Each row is a point. Examples show where two turns around zero, p and q, send a point. Where does a point land after both, in the order given? Backwards means that the second turn is done in reverse. Each puzzle has new turns, and all numbers are rounded.

Turn p:
[29 30] => [15 39]
[-20 -26] => [ -8 -32]
[38 14] => [29 28]
[-47 -18] => [-36 -35]
Turn q:
[14 -2] => [14  3]
[ -8 -35] => [  5 -36]
[  8 -28] => [ 17 -23]
[-15  66] => [-37  57]
Where do these land?
q, then p backwards: [-35  11] => [-34  13]
q, then p: [9 2] => [5 8]
q, then p: [12 44] => [-22  40]
q, then p backwards: [ 15 -56] => [ 12 -57]

Turn p:
[ 65 -24 -23] => [ 66 -24 -19]
[-12  12  27] => [-14   9  27]
[-59  29 -21] => [-55  36 -22]
[-7 15 22] => [-9 12 23]
[ 13 -32  -4] => [ 12 -32  -8]
Turn q:
[-22  43  15] => [-5 46 21]
[ 40 -17 -32] => [ 34 -27 -32]
[-41  39 -24] => [-18  55 -19]
[ 23 -30   7] => [  8 -37   3]
[  0 -35  33] => [-18 -36  26]
Where do these land?
q, then p: [-71   1  16] => [-66  30   8]
p, then q: [  6  22 -27] => [ 22  22 -17]
q, then p: [20 -3 26] => [ 10 -19  25]
q, then p backwards: [ 45 -20 -15] => [ 35 -35 -14]

Turn p:
[-36  22 -17 -11] => [-38  28  -1   1]
[-24  47  11  -5] => [-9 52  9 -6]
[ 45 -14 -42   6] => [ 14 -29 -52  16]
[-27 -18  53  26] => [13 -4 66  7]
[ 41 -36  -4 -16] => [ 20 -46 -21 -18]
Turn q:
[ 15  52 -43  36] => [  3  69 -25  25]
[-25  12  21 -29] => [  2  -3  41 -18]
[  2 -17  -4 -24] => [  8 -15  -3 -24]
[ 35  59 -10  13] => [38 51 -3 32]
[  1 -12   5 -23] => [ 10 -16   5 -18]
[-28 -76  -1  34] => [-63 -52 -31  -3]
[ -1 -18  32  -8] => [  2 -33  16   4]
Where do these land?
p, then q: [-19 -44  -5  15] => [-33 -37   0   9]
p, then q: [31 59 39  4] => [67 35  2 18]
q, then p: [ -8  16  45 -33] => [ 40 -15  30 -26]
p, then q: [-12   8 -35  12] => [-31  23  -7   5]
p, then q: [  8 -39 -44   1] => [-43 -15 -34 -18]

Turn p:
[-48 -39   6  13 -13  10] => [-29  -5   9  32 -44 -19]
[ 13   3 -17   2   2  38] => [  7 -21 -18  14   2  30]
[ 12  -3  -9 -24  40  -4] => [  5 -21  29  -1  33   6]
[45 13 54 33 -5  9] => [41 61 -8 15  5 25]
[-21 -42 -14  50 -33 -22] => [  4   3 -27  30 -39 -58]
[ 14  -8  13 -14 -32 -13] => [ 21  10   4 -24 -26  -4]
[-23  43 -64 -76  56  -7] => [-49 -74  25 -51  64  14]
[  9  32  30  17 -15 -12] => [  3  46 -15 -15   4   5]
Turn q:
[-55  25  -5   2 -47  -7] => [  8  42 -44  20 -17 -38]
[-37 -16   1  31 -31 -19] => [ -8  -4 -21  37 -24 -38]
[-26  19 -21  22 -39  36] => [ 32  19 -46  32 -14   8]
[ 40  19  -6 -11  25 -64] => [ 10   0  65 -23  30 -34]
[ 23 -40 -18 -31   5  -9] => [  4 -40   6 -43  -8  -5]
[-20  26  -5 -13  38 -27] => [-17  17   5 -10  48 -21]
[ 33  16 -32   4  41 -25] => [ 22 -17  36  -9  50  -5]
[ 20 -36  55   2  14  48] => [-43 -17   9   0 -33  63]
[ 23 -14  31  -6  -6  67] => [ -8  -1  -9  -5 -33  71]
Where do these land?
q, then p backwards: [  1  31  -6 -17  10  17] => [22 30 17  3  4 -1]
p, then q backwards: [-29  15 -39 -56  11  41] => [ 21 -63  16  -7  47  25]
p, then q backwards: [ -7 -49 -14  65  38 -13] => [-36  13 -20  71  -9 -39]
q, then p: [-12  28  17 -28  10 -12] => [-29   7   8 -26  22  11]
p, then q backwards: [ 50 -62  29  57  20 -17] => [  7  57 -36  62 -46 -26]
q, then p: [  4  22 -43   5 -10   8] => [ 38 -10  -6   1  31   5]
p, then q: [ -3  10   4 -34 -39 -25] => [  3  23  -7 -47 -21 -13]
p, then q: [ -5   4  52   8 -41   1] => [ 36  54  -5   2 -14   2]
